Each row is a point. Each copy is the shape, with its points in the same order, stretched, turned, moved and blurred by noise. Is it also mirrored, or only turned?
In the rows, zero is written as 128.

Shape (7 x 3):
[[169 145 109]
 [ 97  66 150]
 [119 166 123]
 [ 93 180 190]
 [146 127 205]
 [128 137 152]
 [178 157  65]]
Copy 1 (7 x 3):
[[109 137 105]
 [161  50 160]
 [126 160 154]
 [ 85 147 189]
 [ 34 121 160]
 [111 114 150]
 [131 156  79]]
Copy 1 is: mirrored
Copy 2, 7 rows:
[[138 150 173]
 [121  54 137]
 [119 131  96]
 [ 53 125  26]
 [ 49 118 116]
 [101 118 117]
 [165 168 195]]
Copy 2 is: only turned

Shape:
[[122 111 169]
 [119  50 170]
 [ 84  97 117]
 [159 181 140]
 [163 141  69]
 [126 137 109]
 [186 174 127]]
Copy 1 (7 x 3):
[[152 176 125]
 [148 175  65]
 [100  74  84]
 [165 174 174]
 [167  72 136]
 [132 101 119]
 [188 164 173]]
Copy 1 is: mirrored
Copy 2, 7 rows:
[[103 140 127]
 [102 179  95]
 [111 126  83]
 [131  88 171]
 [169 107 113]
 [128 104 117]
 [156 103 168]]
Copy 2 is: mirrored
Copy 3:
[[107 174 137]
 [127 238 154]
 [100 185  87]
 [120  69 164]
 [167  74 143]
 [116 122 123]
 [147  46 180]]
Copy 3 is: mirrored
Copy 4 (7 x 3):
[[156 170  99]
 [174 204  51]
 [127 121  37]
 [153 112 186]
 [177  47 135]
 [151  89 108]
 [187 104 209]]
Copy 4 is: mirrored

Shape (9 x 4):
[[108 113  63 176]
 [141 191 124 114]
 [179 113 159  97]
 [ 88 119  51 153]
 [133 132 137  91]
 [136 152 144  67]
 [ 65 115  88 173]
 [178 104 143 189]
 [179 132 133 105]]
Copy 1:
[[ 72 150 137  32]
 [159  89  78 104]
 [187 113 166 116]
 [ 56 122 130  29]
 [147  81 142 108]
 [165  60 132 126]
 [ 43 133 124  69]
 [150 190 141  91]
 [183 110 142  95]]
Copy 1 is: mirrored
Copy 2:
[[133 196 148 144]
 [163  98 172 105]
 [131 131  99  80]
 [161 190 164 146]
 [168 124 127 108]
 [184 106 132 109]
 [154 170 151 175]
 [ 57 161 106 103]
 [125 149 115  80]]
Copy 2 is: mirrored
Copy 3:
[[102 165 227  97]
 [165 101 118 160]
 [ 88 115  84 166]
 [119 137 226  73]
 [114 100  98 127]
 [135  74  80 130]
 [120 185 191  50]
 [ 63 211 146 179]
 [ 97 106 113 174]]
Copy 3 is: mirrored
Copy 4, 9 rows:
[[122  76 209 110]
 [ 56 174 139 148]
 [117  99  81 150]
 [ 96  64 209  91]
 [ 81 118 105 114]
 [ 55 135  87 125]
 [122 110 200  75]
 [183 110 144 170]
 [100 102 106 156]]
Copy 4 is: only turned

Shape:
[[ 84 176 137 195 162 115]
 [149  89 189 169 189 152]
 [178 148 125 102 140 110]
 [145 164  88  85  87 128]
 [186 132 176  96 108 144]
 [ 98 118 178 171 160  72]
 [115 158 111  74  94 151]
 [131 148  81  85 119 108]
 [181  71 161 151  82 120]]
Copy 1:
[[113 111 107 195  81 123]
 [ 22 158 158  94 138 146]
 [126 171 124 156 162 110]
 [179 135  89 141 193 102]
 [ 66 158 102  98 189 115]
 [110 144 159 164  64  80]
 [154 116 105 141 215 119]
 [188 150 115 165 185 122]
 [114 167 114  36 139 100]]
Copy 1 is: only turned
Copy 2, 9 rows:
[[ 88 151  56 137  68 140]
 [102 217  99  42 143  72]
 [134 102 160  53  99 161]
 [171  76 168 132 100 177]
 [148 155 161  56 166 147]
 [ 34 126  98 110 124 142]
 [179  71 137 154 113 138]
 [150  48 165 130  81 159]
 [ 79 199 210 110 199 155]]
Copy 2 is: only turned
